Each row is a point. The ring and each string are closed loops that go straight from each point to the next, and from the last back to the first. Before rounding, they use only three directions, however many columns there are. How many times does the string pass through the ring? Passing back the other way cancels.

Ring:
[[ 28  16  -2]
 [  5  20  -1]
 [-14  17  -3]
 [-24   9  -8]
 [-16  -6  -1]
 [ -1 -19  14]
 [ 26 -26  28]
 [ 38 -14  20]
 [ 37   6   4]]
String, 21 rows:
[[ 26 -14   9]
 [ 53 -44  56]
 [ 60 -24  32]
 [ 37   7 -10]
 [ 20   4   2]
 [ 20   6   2]
 [ 19  20 -17]
 [ 22  31 -19]
 [ 15  22  11]
 [  5   7  14]
 [  2   9  -2]
 [-12  22 -17]
 [-31  20  -9]
 [-42  10  -1]
 [-12  -1   7]
 [ -6   5  -7]
 [-16   4 -18]
 [-18 -18   3]
 [  0 -38  39]
 [ 10 -17  23]
 [ 12  -3  -1]]
Times through: 3

Ring:
[[ 18  -9 -14   9 -19  -3  -4   7  13]
 [ 20   0 -17   1 -12  -4  -1   6  13]
 [ 15  10  -4  -7   5  -4   4  -2   1]
 [ 13  14  12 -10  13  -2  10 -12 -16]
 [  9  13  27  -7  17   0  12 -19 -29]
 [  2   6  25   2  17  -1   7 -13 -22]
 [ -1  -5   9  13   6  -3  -2   0  -1]
 [  9 -10  -6  14 -11  -3  -5   6   9]]
String, 23 rows:
[[  2 -17  -3  22 -11  -3  -8   8  11]
 [ -6 -12  -7  21   1  -5 -11  13  20]
 [  1  -3  -1  10   5  -4  -4   5   8]
 [  8  -1   4   6   1  -2   1  -2  -2]
 [  9  -4  13   8  -3  -1   3  -6 -12]
 [ -2  -3  21  12  10  -1   2  -7 -14]
 [-10   2  26   9  24  -2   2  -8 -15]
 [ -5   7  21   4  23  -3   4  -8 -14]
 [  9   4   8   1   6  -2   4  -6  -8]
 [ 19  11  26  -9   5   2  15 -22 -35]
 [ 24  19  37 -19  10   3  23 -32 -51]
 [ 20  17  26 -15  11   1  17 -24 -37]
 [ 15   9  14  -6   6  -1   9 -12 -18]
 [  6   9   9  -2  14  -3   4  -6  -7]
 [ 18   9  17  -7   3   0  12 -16 -24]
 [ 22  18  38 -17  11   3  22 -32 -51]
 [ 15  20  50 -16  21   4  24 -36 -60]
 [ -2  10  27   0  24  -2   8 -14 -23]
 [ -6   4  12   7  20  -4   0  -2  -3]
 [  5   2   5   4   7  -3   1  -2  -1]
 [ 10  -1  12   5   0  -1   4  -7 -12]
 [  5 -10  12  15  -5  -1   0  -3  -7]
 [  8 -10   5  14  -9  -1  -1   0  -3]]
Times through: 3
String (24 x 9):
[[  7  -1  10   6   2  -2   2  -5  -8]
 [ 11  -4  10   7  -5  -1   3  -6 -10]
 [ 16  -8   7   9 -14   0   3  -5 -10]
 [ 10 -17  -6  19 -19  -2  -6   7   9]
 [  8 -15 -16  19 -16  -4 -10  13  21]
 [  4  -7 -13  12  -4  -5  -8  11  20]
 [ 13  -3  -5   5  -7  -3  -1   2   5]
 [ 27  -4  -6   1 -22   0   4  -3  -3]
 [ 31  -3 -10  -1 -25   0   4  -3  -2]
 [ 32  -3 -28  -1 -28  -3  -1   8  17]
 [ 14   2 -23   1  -5  -6  -5  11  23]
 [  4   4 -11   3   8  -6  -4   8  17]
 [ 10   4  -1   0   4  -3   2  -1   1]
 [ 19   7   4  -6  -1  -2   7  -8 -10]
 [ 22  11  10 -11   1   0  11 -14 -19]
 [ 23  23  21 -21  13   0  19 -23 -34]
 [ 11  20  22 -14  22  -1  14 -18 -27]
 [  2  10  11  -2  18  -3   4  -6  -8]
 [  8   5   9   0   8  -2   4  -6  -9]
 [ 14   8  22  -5   7   0  12 -17 -27]
 [ 11  11  40  -6  15   2  17 -27 -45]
 [ -4   8  41   2  26   0  11 -21 -37]
 [-11   2  16  10  23  -4  -1  -2  -4]
 [  1   1   4   6  10  -4  -1   0   1]]
Times through: 4

Ring (7 x 14):
[[-12   0  -2  14 -13  -8  -8  -5   6 -13   4 -12  -1   0]
 [ -3 -21   3  14  -9   1 -15  -2   2  -1   8 -13  10  -2]
 [ 10 -25   6   4   2  14 -12   0  -3  10   9  -1  11  -2]
 [ 15  -7   6  -3  11  20  -4  -4   2   5   7   6   0   1]
 [ 12  18   3  -5  15  17   4  -8   8  -8   4   9 -14   5]
 [ -3  35  -4  -3   4   2  10  -9  10 -19  -1   8 -22   6]
 [-13  25  -6   4  -9  -9   5  -6   8 -19  -1   0 -15   3]]
String, 27 rows:
[[ -8  -2  -3   3 -13  -5  -2   1  -2  -2   1   1   1  -1]
 [ -5  -1   0   7  -7  -1  -6  -4   4  -7   4  -5  -1   0]
 [ -8  -8   3  20  -8  -3 -16  -8  10 -15   9 -21   2   0]
 [ -6 -19   5  23 -10  -2 -21  -7   8 -11  11 -24   9  -2]
 [ -1 -11   4  14  -3   4 -14  -6   7  -8   9 -14   4   0]
 [  0  -9   0   2  -5   4  -4   0  -2   3   4   2   3  -1]
 [  2 -20   1   0  -7   5  -6   4  -7  11   4   4  10  -3]
 [ 10 -37   7   7  -2  13 -17   2  -5  14  10  -5  18  -4]
 [ 15 -30  11  11   7  20 -19  -5   3   6  13 -11  13  -2]
 [ 10 -14   6   5   6  15 -10  -4   3   2   9  -3   4   0]
 [  3  -3   0  -2  -2   6  -1   0  -2   3   3   6   0   0]
 [ 13 -13   3  -8   5  16  -1   2  -6  13   4  12   5   0]
 [ 22  -6   7  -8  18  27  -2  -4   1   8   7  12  -1   2]
 [ 22  11   9  -2  25  29  -3 -12  13  -7  10   4 -12   6]
 [ 12  15   5   0  16  18  -1 -11  12 -12   7   2 -13   5]
 [  3   7   0  -2   2   7   1  -4   3  -4   3   5  -6   2]
 [  4  11  -2  -9   2   8   7  -1  -1   1   0  15  -8   2]
 [  7  44   0  -6  18  14  11 -14  16 -22   2  11 -29   9]
 [  4  60   0  -1  20  11  12 -20  26 -37   2   4 -38  11]
 [ -1  36  -1   0   7   4   6 -12  15 -23   2   3 -23   7]
 [ -7  51  -5  -2   5  -2  13 -13  16 -30  -2   6 -31   8]
 [-10  35  -8  -6  -6  -7  13  -4   5 -15  -5  12 -20   4]
 [ -6  13  -6  -5  -8  -3   7   0  -1  -4  -2  10  -8   1]
 [ -6  16  -2   4  -4  -2   1  -6   7 -14   2  -1 -11   3]
 [-17  31  -4  13  -9 -12   0 -11  16 -31   1 -12 -18   4]
 [-21  24  -5  16 -15 -17  -3  -9  14 -29   1 -15 -14   3]
 [-16   6  -5   8 -17 -13  -2  -2   2 -11   0  -5  -3   0]]
Times through: 1
String, 30 rows:
[[-15 -10   2  28 -15 -10 -20  -9  12 -20  10 -29   4  -1]
 [-11 -16   1  19 -16  -8 -16  -3   4  -8   7 -19   8  -3]
 [ -6 -12  -1   7 -12  -3  -8   1  -2   0   4  -4   6  -2]
 [ -1   0   1   5  -3   3  -5  -4   4  -6   4  -2  -2   1]
 [ -6  -6   2  16  -7  -2 -13  -6   8 -12   7 -15   1   0]
 [-14  -8   3  28 -13  -9 -20 -10  13 -21  10 -30   3  -1]
 [-16  -3   0  22 -15 -12 -15  -7  10 -19   7 -23   0  -1]
 [-13  -1  -5   5 -16 -10  -2   1  -2  -5   0  -2   0  -1]
 [ -7   5  -3   3  -9  -4   0  -2   1  -6   1   1  -4   1]
 [ -4   9  -1   5  -3   1  -2  -5   6 -11   3  -2  -7   2]
 [-10  26  -4   6  -4  -5   2  -8  11 -21   1  -3 -16   4]
 [-14  48  -7   1  -3  -9  12 -11  15 -30  -3   3 -28   7]
 [-10  52  -8  -6   1  -5  17 -10  12 -26  -5  11 -31   8]
 [ -2  26  -4  -7   1   2  10  -4   4 -10  -2  12 -17   4]
 [  0  13  -2  -3   1   5   4  -4   3  -6   1   7 -10   3]
 [  2  16   1   1   5   7   1  -8   8 -12   3   3 -12   4]
 [  8  42   3  -1  20  15   6 -17  21 -27   5   3 -28   9]
 [ 10  40   2  -5  20  16   9 -14  17 -22   3   9 -27   9]
 [  7  28  -1 -10  11  12  10  -7   7 -10   1  15 -19   6]
 [  3  15  -2  -9   3   7   8  -2   0  -2   0  14 -10   3]
 [  2  14  -1  -3   2   6   4  -5   4  -7   2   7 -10   3]
 [  1  23   1   2   7   7   2 -10  12 -17   4   1 -16   5]
 [ -1  21  -2  -1   2   4   4  -7   7 -13   1   5 -14   4]
 [ -4  19  -4  -4  -2   0   7  -3   3  -9  -1   8 -12   3]
 [-11  33  -8  -4  -7  -8  12  -4   5 -16  -4   9 -19   4]
 [-18  36  -9   3 -11 -14   9  -7   9 -24  -4   1 -21   4]
 [-13  14  -7   0 -14 -10   5   0   0  -8  -3   4  -7   1]
 [ -5   3  -3   0  -8  -1   1   0  -1  -2   1   4  -2   0]
 [ -5   5  -1   7  -6  -1  -4  -5   5 -10   4  -5  -4   1]
 [-13   1   1  22 -10  -8 -14  -9  13 -22   8 -23  -2   1]]
Times through: 4

Ring, 8 rows:
[[-23   4  -2   6 -18   2  -2  -4  21 -14   2  16   5  -2]
 [ -9   9  -1  -7  -3  22 -29   4  11 -14   4  28 -16  15]
 [  1  12  -4 -15   7  26 -40  14  -9 -16   7  23 -31  21]
 [  5  14  -6 -18   4  21 -33  16 -15 -12   4  16 -24  14]
 [  3  14  -4 -16  -8  17 -19  11  -5  -5  -2  17  -6   3]
 [ -7  11  -2  -8 -23   6   2   3  10   0  -7  15  15 -10]
 [-23   5  -4   7 -30 -12  19  -4  18  -8  -2   3  24 -17]
 [-27   3  -4  11 -27 -13  17  -5  19 -13   1   3  19 -14]]
String (25 x 14):
[[ 17  19  -3 -30   8  38 -48  20 -17  -5   0  30 -29  21]
 [ 10  17   2 -26  -7  36 -33  10   5   5  -9  39  -7   9]
 [ -7  10  -4  -8 -10  10 -13   7   2 -10   1  15  -4   2]
 [ -8  10 -10  -4  -6  -2  -9  11 -14 -18   7  -3 -10   1]
 [ -8  10  -6  -6 -10   6 -10   8  -2 -12   3   9  -4   1]
 [ -5  11 -10  -7  -7   0  -9  13 -15 -15   6  -2  -8   0]
 [ 14  19   0 -28 -10  31 -26  13  -2   7 -10  31  -2   3]
 [ 15  19  -1 -29  -4  34 -33  15  -5   4  -8  32 -10   9]
 [  4  14 -10 -15   6  12 -28  19 -26 -18   8   3 -26  12]
 [ -3  11 -10  -8   3   7 -23  15 -19 -21  10   2 -23  11]
 [ -4  10 -12  -6   8   5 -27  17 -24 -26  14  -2 -31  15]
 [  3  12  -8 -15  18  26 -50  20 -22 -24  14  16 -46  29]
 [  2  13   2 -19   3  40 -46   9   9  -8   1  42 -26  23]
 [ -5  11   2 -12  -6  28 -30   4  15  -7  -1  36 -12  13]
 [-14   7  -8   1  -5   1 -12   7  -4 -21   9   3 -13   6]
 [-18   5  -6   4  -5   3 -15   4   2 -23  11   8 -15   9]
 [-18   6   2  -1 -12  19 -20  -3  26 -12   2  32  -6  10]
 [-20   5  -9   7  -5  -6  -8   6  -4 -26  13  -2 -13   5]
 [-13   8  -3  -3 -10   8 -13   4   7 -14   3  15  -6   4]
 [-12   8  -4  -3  -9   8 -14   5   5 -15   4  14  -8   5]
 [-14   6  -9   1  -1   1 -17   9  -7 -25  12   2 -20  10]
 [ -6   9  -4  -9   7  23 -39  11  -4 -21  10  22 -32  23]
 [ -7   9 -11  -4   9   6 -29  16 -21 -29  16   0 -34  18]
 [ -5  10  -9  -7   3   9 -25  13 -14 -21  10   6 -24  13]
 [  6  14 -10 -17  14  20 -42  21 -27 -21  12   9 -39  22]]
Times through: 2
String, 31 rows:
[[ -9   9  -8  -4  -4   4 -15  10  -8 -19   8   4 -14   6]
 [ -4  11  -3 -10  -7  16 -21   8   1 -10   1  19 -10   7]
 [  7  16   0 -22  -2  33 -36  12   0  -3  -3  33 -16  14]
 [ -1  13  -1 -14  -8  21 -22   8   4  -5  -2  24  -7   6]
 [  2  14  -1 -17  -8  23 -23   9   3  -3  -4  27  -6   6]
 [ 14  19   3 -30 -10  39 -31  11   5  10 -12  41  -2   6]
 [  8  17  -1 -23 -12  24 -20  11   0   4  -9  26   1   0]
 [ -3  12  -7  -9 -12   3  -6  11  -9  -9   1   3  -1  -3]
 [-11   9 -11   0 -10 -10   0  10 -13 -19   7  -9  -4  -4]
 [-10   9  -4  -5 -13   6  -8   5   4 -10   1  12   0  -1]
 [ -6  12   3 -11 -27  15  -2  -1  23   6 -12  29  20 -10]
 [-11  11   4  -7 -37   7  14  -6  30  11 -16  26  36 -20]
 [-19   8   1   1 -42  -6  26  -8  30   6 -14  14  42 -27]
 [-26   5  -6  11 -35 -21  30  -5  16  -8  -3  -6  31 -24]
 [-24   4 -10  10 -20 -20  15   2   1 -19   7 -12  10 -12]
 [-17   6  -7   3 -16  -6   2   3   3 -16   5   1   3  -5]
 [-15   8  -4   0 -17   2  -2   2  10 -11   1  11   4  -3]
 [-20   6   2   1 -27   5   5  -6  29  -3  -6  22  19  -9]
 [-31   2   2  11 -34  -5  17 -12  38  -7  -4  17  28 -15]
 [-32   1  -3  15 -25 -13  14  -8  24 -17   4   5  15 -10]
 [-29   1  -8  15 -15 -15   7  -1   8 -25  11  -5   0  -4]
 [-21   4  -7   7 -11  -6  -3   3   4 -22   9   1  -5   1]
 [-23   4  -3   7 -11   3 -10  -1  15 -20   8  14  -7   6]
 [-20   5  -8   6  -4  -2 -12   5  -1 -25  12   2 -15   8]
 [-14   7  -6   0  -6   5 -15   6   0 -19   8   8 -12   7]
 [ -9  10  -1  -8 -10  17 -18   4  10  -9   0  24  -5   6]
 [ -9   9  -4  -5  -5  12 -20   7   2 -15   5  16 -13   9]
 [ -2  12   1 -15  -2  32 -37   7   9  -8   0  36 -18  17]
 [  9  15   4 -27   9  53 -60  11   8  -5  -1  53 -33  31]
 [  8  14  -4 -21  17  37 -57  18 -15 -17   9  30 -44  31]
 [  0  11 -13 -10  16  11 -38  21 -31 -29  17   0 -43  23]]
Times through: 4

Ring, 10 rows:
[[-14   3  14   6  -3 -17   4   1   4 -17   3 -16 -14 -28]
 [-12  -5  -5  -6  -5  -1   4  14  12  -5  10  -7 -10 -30]
 [ -2 -15 -26 -14  -1  21   1  23  17  10  16   8  -2 -15]
 [  5 -20 -32 -14   4  29  -2  22  15  16  16  14   2  -1]
 [  6 -20 -29 -13   7  26  -4  18   8  13  14  13   3   5]
 [  1 -15 -17  -9  10  13  -3   8  -2   3  10   5   0   5]
 [ -4  -8  -1  -2  11  -2  -2  -2  -9  -7   5  -4  -4   2]
 [ -7  -1  15   8  10 -15  -1 -11 -12 -17   0 -13  -8  -2]
 [-10   7  29  16   5 -26   1 -15  -9 -25  -4 -20 -13 -11]
 [-13   7  24  13   0 -24   3  -8  -2 -23  -1 -20 -15 -22]]
String (28 x 14):
[[ -5   9  38  26  12 -30  -1 -27 -18 -28  -9 -20 -10   7]
 [-18   3  21   4   9 -30   1 -13 -20 -27  -1 -24 -13 -16]
 [-17  -2   8  -4   7 -19   1  -3 -13 -19   4 -17 -11 -19]
 [-25  -1   9 -10   8 -27   2  -3 -19 -24   5 -24 -14 -28]
 [-11   3  22   9  12 -25  -1 -16 -19 -24  -2 -19 -10  -3]
 [  3   2  25  22  12 -13  -3 -19  -9 -16  -5  -9  -5  14]
 [  8  -2  13  19   8   0  -3 -10   1  -7  -1  -1  -3  15]
 [ -4  -1  11   9   6  -9   0  -5  -2 -12   2  -8  -7  -4]
 [  8   1  21  24   8  -5  -2 -14   1 -10  -4  -3  -4  14]
 [ -3  12  42  32   4 -28   1 -24  -5 -27  -9 -19 -13  -1]
 [-15  14  40  23  -2 -35   5 -16  -3 -31  -6 -27 -18 -24]
 [  1   6  26  24   1 -12   1 -11   6 -15  -3 -10  -9  -3]
 [-25   4   9  -4 -10 -21   8  10   9 -19   8 -22 -19 -52]
 [-29  -3  -9 -20 -11 -12   8  23  11 -12  15 -18 -18 -60]
 [-14  -6 -12 -11  -8   3   5  21  18  -2  14  -5 -11 -38]
 [ 10  -6  -1  11   1  13  -1   5  16   4   5   7  -2   5]
 [  2  -7  -5   2   2   9   0   8  11   1   7   2  -4  -5]
 [-14 -10 -17 -17  -3   4   3  20  10  -1  14  -4  -9 -32]
 [-21 -13 -30 -29 -10   9   6  35  18   3  21  -4 -11 -51]
 [-26 -10 -24 -29  -8   0   6  30  12  -3  19 -10 -14 -54]
 [ -8  -6  -5  -4   1   1   1   9   6  -5   9  -5  -7 -18]
 [  5  -4   6  12   3   4  -1  -1   9  -3   3   1  -4   3]
 [  4   1  14  18   1  -2   0  -4  10  -8   0  -4  -6  -1]
 [  0  -4   5   7   4   0   0   0   4  -6   4  -3  -5  -3]
 [-21   4  14   0  -2 -24   5   0  -3 -22   4 -22 -16 -34]
 [-26  13  35  11  -1 -42   6 -13 -11 -35  -3 -33 -21 -37]
 [-12  15  49  29   6 -41   2 -28 -15 -36 -11 -29 -17  -9]
 [  4   6  33  30  10 -18  -2 -23  -7 -20  -8 -11  -7  14]]
Times through: 1

Ring:
[[ 12 -25  22   6   7 -14  10   5   5 -33 -18 -10  11   3]
 [ 19 -28  13   7  12 -13  13   3 -10 -32 -30   4  -1  10]
 [ 20 -17  -5   4   7  -6   8   3 -10  -5 -14  11   0   4]
 [ 12  -2 -17  -2  -1  -1  -1   6   3  22  13   5  12  -9]
 [  3   6 -21  -5  -5   4  -7   4  12  34  25   2  17 -15]
 [-13  11 -20  -9  -6  13 -13  -2  20  35  25   3  15 -18]
 [-14   0  -1  -6  -2   8  -8  -2  22   8   9  -5  15 -12]
 [ -2 -12  14   0   1  -5   0   2  18 -15  -1 -12  17  -6]]
String (28 x 14):
[[ 18 -36  34  10  12 -21  17   5  -2 -55 -35 -10   7  11]
 [  1 -24  19   4  11  -5   7  -3   2 -36 -31   0  -1   7]
 [  4 -21  28   4   2 -14   6   6  18 -33  -7 -21  22  -3]
 [  2 -14  28   2  -5 -16   2  11  31 -21  15 -34  37 -13]
 [  1  -8  12  -1  -4  -9  -1   8  25  -4  16 -21  29 -13]
 [ -5  -6   0  -3   1   3  -3  -1  13   1   1  -1  10  -7]
 [ -9  -5  -5  -4   4   9  -4  -5   9   2  -7   7   2  -4]
 [  1  -5   3  -2  -3  -4  -3   6  19   4  15 -13  23 -12]
 [ -9   0   9  -4  -8  -3  -8   7  35   7  29 -25  35 -20]
 [-17  -1   7  -5  -3   4  -8  -1  29   1  13 -14  21 -14]
 [-18  -6   0  -5   6  13  -6 -10  12  -6 -15   8  -2  -3]
 [ -8 -10   2  -2   6   6  -2  -6   8  -9 -14   5   0  -1]
 [  3 -22  31   4   3 -15   6   6  19 -36  -9 -22  22  -3]
 [ 22 -31  42  10   2 -31  15  16  17 -49  -5 -35  34  -1]
 [ 26 -31  34  10   4 -29  16  14   8 -43 -11 -25  25   2]
 [ 30 -41  35  13  13 -28  22   9  -9 -60 -39 -10   7  15]
 [ 11 -26   7   5  15  -4  11  -4 -14 -30 -40  15 -13  13]
 [  3 -13  -3   0   9   3   3  -4  -4  -8 -20  13  -6   3]
 [ 12 -14   2   2   4  -7   5   4   2  -6  -5   0  10  -2]
 [ 30 -24   5   8   7 -17  14   9 -11 -17 -15   2   7   6]
 [ 30 -25   0   7  11 -13  14   5 -18 -16 -24  12  -3  10]
 [ 17 -21  -8   4  14  -1  10  -4 -21 -12 -34  24 -16  12]
 [ 13 -19  -8   3  14   1   8  -5 -19 -12 -34  24 -16  11]
 [ 25 -27  -2   7  16  -7  15  -1 -25 -23 -41  22 -16  16]
 [ 11 -23  -3   4  16   1   9  -7 -20 -20 -42  25 -20  14]
 [  8 -14   1   2   6  -3   4   1   0  -8 -12   5   3   1]
 [ 19 -22  12   6   6 -15  10   7   0 -21 -12  -5  11   2]
 [ 30 -34  31  11   7 -29  18  13  -1 -45 -19 -17  18   6]]
Times through: 2
String:
[[-24  -1   5  -6   0  11 -10  -6  26  -1   2  -6  12 -11]
 [ -3  -8  19  -1  -5  -9  -2   8  31  -9  18 -27  34 -15]
 [  2 -10  14   0  -3  -9   0   7  22  -9  11 -19  27 -11]
 [ -1  -9   0  -1   3   1  -1  -1   8  -2  -5   2   7  -4]
 [ -9  -9   0  -2   6   7  -2  -6   8  -6 -13   6   0  -2]
 [-19  -7   9  -4   3   8  -6  -6  20 -10  -7  -4   8  -6]
 [-16  -2  11  -5  -5   1  -8   2  32  -1  17 -19  26 -16]
 [ -5   0   6  -4  -8  -5  -6   8  31   9  29 -23  34 -19]
 [ -5  -3  -5  -4   0   5  -5  -1  13   8   5   0  11  -9]
 [-13  -1 -13  -6   4  15  -7  -8   7  12  -5  14  -3  -5]
 [-24  16 -28 -12  -4  24 -18  -9  20  42  20  12   6 -18]
 [-11  18 -28 -11 -11  14 -17   2  25  53  43  -1  24 -26]
 [  9   7 -14  -4 -12  -5  -7  13  23  37  45 -15  36 -24]
 [  8   0 -11  -3  -4  -2  -3   7  12  21  21  -4  20 -13]
 [ -3  -3 -17  -4   5  10  -4  -5   0  14  -7  17  -4  -3]
 [  4  -1 -24  -4   3   9  -3  -2  -3  24   1  19  -2  -5]
 [ 22  -1 -23  -1  -3  -5   0  10   0  32  22   5  16 -11]
 [ 29  -4 -11   2  -7 -16   3  18   8  24  33 -12  32 -15]
 [ 20  -4 -11   0  -4 -10   1  12   7  20  23  -6  24 -12]
 [ 24   2 -20  -1  -8 -10  -1  15   8  36  36  -6  29 -17]
 [  6   6 -30  -5  -3   8  -6   2   3  40  19  13   8 -12]
 [ -6   0 -20  -5   4  14  -6  -7   1  19  -5  19  -5  -4]
 [  3  -2  -8  -3  -2   0  -3   4  11  15  13  -1  15 -11]
 [  2   7 -12  -5 -10  -1  -8   9  23  32  37 -12  30 -21]
 [-13  17 -20 -11 -13  10 -17   4  32  47  47 -10  31 -28]
 [ -2   0  -5  -4  -4   1  -6   4  19  15  19  -8  21 -14]
 [ -7  -3  -6  -4   1   7  -5  -3  12   8   2   3   8  -8]
 [-21   0  -7  -7   3  16  -9 -10  15   7  -5   9   0  -7]]
Times through: 3
